Each row is a point. Each copy is the shape, with its points in the same order, stretched, turned, moved and blurred by noise. Say if it was mirrored as well.

Shape, 9 rows:
-23	-9	-53
11	-5	24
-16	-21	23
43	28	31
-20	-19	28
-39	-6	-39
71	19	52
-20	-8	0
41	-29	37
Copy 1 (9 x 3):
25	-13	-37
-14	0	37
-31	-23	18
2	43	55
-41	-22	15
1	-20	-43
2	44	95
-15	-13	-1
-14	-10	79
Copy 1 is: only turned
Copy 2 (9 x 3):
-13	-7	52
-13	5	-23
-32	-13	-17
6	45	-38
-35	-12	-18
-34	-4	45
18	40	-67
-26	0	6
8	-14	-44
Copy 2 is: mirrored

Shape:
16	28	-24
55	21	-55
32	19	-28
16	35	30
-46	18	-42
53	-22	67
37	-34	64
-26	-8	5
Copy 1 (8 x 3):
17	25	-50
0	18	-84
5	16	-58
40	-1	-32
4	69	-16
18	-57	-16
7	-56	-8
5	19	1
Copy 1 is: only turned
Copy 2 (8 x 3):
-30	21	-48
-35	18	-87
-21	14	-60
12	31	-8
-70	-19	-28
87	-9	-16
84	-24	-14
-8	-30	-11
Copy 2 is: only turned

Shape, 10 rows:
-1	-43	-6	-40
24	13	25	-28
-42	32	12	-10
-74	-46	-21	3
23	-40	6	-18
-62	34	-40	-26
20	-32	-14	-32
15	-23	-43	50
21	45	19	3
10	54	-7	51
Copy 1, 10 rows:
-33	-5	23	9
-7	-13	-25	-45
-12	60	13	-33
-8	74	83	41
7	-23	8	2
-51	95	11	4
-16	-12	0	7
75	22	-1	48
26	11	-39	-51
74	45	-40	-24
Copy 1 is: only turned
Copy 2 (10 x 4):
47	-3	14	4
-19	39	22	-7
-17	-17	26	-49
50	-94	11	-19
25	6	14	33
15	-37	-19	-71
36	8	-1	14
-9	-37	-55	29
-59	33	8	-11
-73	-1	-36	-16
Copy 2 is: only turned
Copy 3 (10 x 4):
-38	-2	-23	6
7	44	3	-34
-7	24	38	26
-52	-51	21	54
-9	2	-20	-31
-9	15	14	78
-5	6	-33	-14
53	-46	-3	-18
47	44	24	-34
78	14	47	-25
Copy 3 is: only turned
Copy 4, 10 rows:
15	30	35	-41
19	52	28	29
-37	-16	41	11
-17	-66	34	-68
51	32	17	-22
-94	-24	10	-7
25	40	6	-22
34	-14	-73	-22
8	30	0	47
-1	-22	-51	52
Copy 4 is: only turned

Shape (12 x 6):
-52	-48	-10	-12	14	-8
21	25	-27	31	-57	-17
47	15	38	39	1	6
-51	-38	9	-43	-15	-11
-31	-57	10	-37	12	4
61	62	-52	11	-9	-11
-21	41	45	11	8	28
10	2	-11	27	-28	19
-41	0	-26	-49	17	18
-38	-42	-4	-5	29	-36
42	17	-2	-1	-23	6
-1	1	17	-4	-18	-31
Copy 1:
-6	-67	-5	-21	37	-45
55	64	-32	-40	-21	2
18	44	17	25	-61	-53
-23	-40	-28	0	62	-35
-50	-59	-12	-6	35	-45
22	60	29	-19	-47	61
29	-9	-9	95	-21	-27
30	14	-30	-13	-45	-19
-29	-70	-14	22	38	24
-4	-46	38	-23	50	-56
-5	43	-9	0	-26	7
9	38	4	5	27	-34
Copy 1 is: only turned
Copy 2, 12 rows:
-8	-31	-8	22	-25	-59
-26	23	8	61	-5	34
8	52	12	-5	10	29
-39	-38	-8	11	-7	-54
-18	-35	10	-7	-20	-59
38	23	5	68	26	41
-10	9	-45	-10	8	-6
-7	10	-1	21	-28	17
0	-62	-30	26	-2	-45
3	4	-2	27	0	-69
-9	11	14	21	13	22
-32	20	5	23	19	-10
Copy 2 is: mirrored

Shape, 11 rows:
17	16	14	-15	-9	27	-7	10
-3	17	18	-6	-4	-2	25	1
14	-23	50	2	66	15	9	-7
50	12	9	-34	-3	-11	6	-19
-3	-77	-19	8	-4	-5	16	-19
-2	31	-27	-3	-9	0	3	-15
4	-4	-36	-16	-7	-6	8	-5
-2	-7	-27	-18	5	-14	24	4
-5	29	-37	1	-1	45	26	-4
95	12	-25	6	19	-17	0	1
21	16	-15	8	16	4	62	-10
Copy 1, 11 rows:
13	-30	4	-12	-9	9	-26	-1
3	-7	20	-2	-14	21	21	-1
-51	8	82	-6	38	-9	14	23
-11	-20	3	-55	-16	-14	2	-10
-78	12	-12	39	44	4	28	16
22	1	-9	-14	-12	16	-11	-40
-17	11	-17	-12	-1	20	-6	-18
-27	23	0	-12	-3	34	12	-10
0	1	8	2	-30	30	-37	-58
-54	-36	20	-83	27	-2	-18	-53
-47	5	46	-25	-21	30	18	-50
Copy 1 is: only turned
Copy 2 (11 x 8):
-28	34	-3	-26	6	-11	-8	9
1	7	-10	-32	10	2	-2	-24
-59	1	20	11	-13	-2	22	-41
-18	6	18	-20	25	-56	-18	2
-4	-80	39	-10	-30	22	-23	-15
10	0	-30	0	30	5	-22	16
7	-28	1	-8	9	-10	-15	24
5	-37	7	-20	8	-9	-5	10
-2	2	-23	-25	42	30	-15	22
2	21	65	19	47	-64	1	22
24	-11	9	-37	56	15	2	-20
Copy 2 is: only turned
Copy 3, 11 rows:
-21	29	-13	8	4	0	23	5
-6	16	-14	-15	23	-3	-21	18
41	17	9	-84	-16	26	16	-65
-6	45	-50	-17	-28	-49	3	11
58	-37	15	-4	32	-33	45	-20
-13	32	-30	42	11	-10	-19	14
0	11	-7	40	10	-35	-6	13
10	6	8	23	12	-42	-25	5
-18	57	13	60	38	2	-3	6
28	49	-21	15	-86	-19	-5	24
18	49	3	1	20	-12	-37	19
Copy 3 is: mirrored
Copy 4:
37	14	-13	1	8	-14	-2	4
15	3	-5	-9	12	7	3	41
-21	-8	-27	-65	-4	-11	-11	-8
39	-18	17	-16	23	-44	-29	14
-42	-27	33	-2	22	3	15	-31
21	-19	14	26	-14	-18	12	22
3	-13	39	16	-3	-18	6	4
-3	-10	41	-2	10	-2	-1	16
31	-14	4	4	-13	-7	53	32
64	-65	14	-29	10	-18	-32	-10
17	-44	3	-29	25	20	28	55
Copy 4 is: only turned
